Each row is a point. Each table stands for the endless flat space through its points: a line for two points, a plane for three, and so on. The two share one point or none. Which?

First, 2 rows:
[[-0.65 -0.25 -0.50 -1.85]
 [-0.49 -0.59 -0.36 -1.61]]
Second:
[[-0.63 -0.17 -1.06 -1.87]
 [-0.43 -0.35 -2.04 -1.67]]
They share: [-0.73 -0.08 -0.57 -1.97]

First, 2 rows:
[[ 0.23 -1.65  0.58  1.52 -0.84  0.18  2.09  0.10]
 [ 1.15 -1.33  0.16  1.20  0.08  1.14  1.79 -0.22]]
Second, 3 rows:
[[ 3.32 -3.09 -0.20  1.37 -1.08  0.78  1.22  0.94]
 [ 3.05 -2.28 -0.23  2.18 -0.57  1.26  1.79 -0.38]
 [ 0.17 -0.06  0.13 -0.10  1.65  1.98  1.49 -0.38]]
They share: [ 1.61 -1.17 -0.05  1.04  0.54  1.62  1.64 -0.38]

First (3 x 11):
[[ 0.86 -2.34  0.65  0.47 -1.50  0.48  0.71 -1.59  0.17 -3.30 -2.41]
 [ 2.05  0.30 -0.27  0.31 -1.67  3.43 -2.32 -2.05 -0.09 -0.57 -2.83]
 [ 2.35 -3.90 -0.42 -1.64 -0.32  0.43  0.33 -2.00  1.96 -1.47 -0.98]]
Second, 2 rows:
[[ 1.70 -0.43 -0.14  0.42 -1.12  1.36 -0.38 -3.19 -0.43 -2.62 -1.17]
 [ 1.58 -2.39  0.10 -1.02 -2.00  2.80 -0.34 -1.27  1.33 -0.86 -2.65]]
They share: no point

First:
[[ 0.03 -2.21 -1.72  0.51 -0.70  2.57 -1.30  2.94 -0.71  1.87 -2.64  1.62
  -2.55  0.83]
 [-0.27 -1.65 -2.21  0.59 -1.59  1.85 -1.46  2.08 -0.25  2.47 -2.08  1.94
  -1.53  0.80]
 [ 0.06 -1.04 -1.38 -0.26  0.68  2.12 -1.61  1.23 -3.11 -0.62 -0.77  0.38
  -1.75  2.68]
 [ 0.75 -1.05 -0.53  0.17  1.05  1.31 -1.82 -0.08 -2.83  0.31 -0.58 -1.18
  -1.29  2.24]]
Second:
[[ 0.68 -2.07 -0.12  0.82 -1.13  1.72 -1.48  1.11 -1.78  0.59 -3.08  0.70
  -1.12  0.53]
 [-0.08 -1.51 -1.32 -0.02  0.83  2.32 -1.24  1.11 -2.22  1.51 -1.36  0.70
  -1.48  1.77]]
They share: no point

First (4 x 20):
[[-2.15 -1.59  0.05  1.20 -0.89 -0.08 -0.29  2.31  1.83  0.31 -0.43 -3.92
  -1.86  0.97  2.06  2.65  2.04  0.56  1.53  1.67]
 [-2.05 -2.19 -2.35  0.30 -2.19 -1.23 -2.44  1.41  3.08  1.81  1.37 -1.62
  -3.01 -1.13  1.06  1.70  1.99  0.41 -1.07  0.37]
 [-1.13 -0.81 -0.27  1.90 -0.29  0.72 -0.53  3.11  2.23  0.13 -1.17 -2.92
  -0.88  0.41  2.08  2.55  2.72  0.06  2.03  1.73]
 [-2.09 -1.75  0.37  1.01 -0.99  0.33 -0.31  2.15  1.52  0.54 -0.62 -3.69
  -1.76  1.06  2.08  2.14  1.76  0.30  1.04  1.26]]
Second, 4 rows:
[[-2.21 -2.45  0.66  0.04 -1.59  0.49 -0.87  2.14  2.53  3.92 -1.08  0.57
  -0.80 -0.80  2.76  2.20  0.75 -2.75  0.24  0.78]
 [-0.38 -3.68 -1.27 -0.12 -0.69  2.10 -3.34  0.69  1.01  0.23 -1.35 -2.43
  -2.92  0.94  0.81  0.60  3.87 -0.18 -1.45 -1.31]
 [-0.89 -2.58 -1.79 -1.96 -3.20  0.08 -2.75 -1.01  1.07  1.90  0.40 -1.17
  -3.02 -1.50  0.45  2.45  2.77 -0.77 -0.29  0.95]
 [-2.26 -1.61  0.18 -0.16 -2.52 -0.19 -0.70  1.74  2.47  3.89 -0.05  0.39
  -0.94 -1.54  2.34  1.99  0.21 -2.12  0.00  1.18]]
They share: [-1.40 -2.04 -0.59  0.44 -1.67  0.86 -1.76  1.69  1.85  1.81 -0.29 -1.35
 -1.76 -0.30  1.53  0.50  1.51 -0.56 -1.25 -0.31]
